Rows are points. A path goes straight from each point to the next, and from the last back to the first. The post is the endless flat space through its rows: a point in 2 columns, a line in 3, a plane in 4, and so on, so that a path can go around it. Count how often the path circles the post. Going back the other way cancels.

Post, 2 rows:
[[ 58  -4  58]
 [-38  22 -27]]
Path:
[[ 21  17 -31]
 [ 39 -22  15]
 [-81 -13 -13]
 [ -8  70  63]
 [-34  43   8]
 [-20  65 -45]
 [ 13  13 -18]
 [104  17   3]
 [ 86 -61  -6]
 [-13 -42  63]
 [-47  38  42]
 [ 54  49  28]]
Times around: 2

Post:
[[-26 -45 -14 -36 -29 -10  48  18 -19]
 [ 21  12  57  51 -20  35  16  25 -76]
 [ 81  52 -76 -63 -82 -10  70  18  -4]
 [ 64 -37  14  10 -57  26  61   0  39]
 [ -8  46 -44  11 -21  56 -12  12  40]
 [ 52  28  19   2  35 -37 -20 -37 -23]
 [-24 -31  14 -70 -59 -89 -30  -9  21]
 [ 24  15  20  76  56  -6 -62  30 -26]]
Path:
[[ 120   50   14   45  -16  -43   24   -2 -121]
 [ -35  -65    5   42  -51  -31   53    6    7]
 [  44   24  -54  -39  -77  -57  -23   18   19]
 [  83  -13  -22  -37  -15   19   56    6  -23]
 [  54  -35   32  -68   15  -57    1  -19   38]
 [   1   26  -42  -30  -25  -46   39   20   46]
 [ -15  -67  -14   65    3   20   78   52  -42]
 [ -56   -6  -30  -21  -50  -21  -39    6  -30]
 [  36  -37    8  -70  -24  -37   -7  -75   37]
 [  48  -71  -67    0  -29  -58  -12  -24   81]
 [ -56  -60  -59  -30  -19   26  -23   -9   19]
 [  66  -12  -48  -31   30   16   52   21   17]
 [  53   -6   26  -41    9   17   93   22  -11]
 [  16   -2  -17   18  -31   20  -25   93   -9]
 [  50  -18    6  -54   19  -50  -33  -46  -60]
 [ -20    2    6   36   15   -7  -21  -49  -31]
 [  34  -47   18  -31  -38  -55   17  -21  -39]
 [  10    4   21  -27  -60  -31  -80   23    9]
 [   4   31 -112 -106   18   30   50  -60  -21]]
Times around: 1
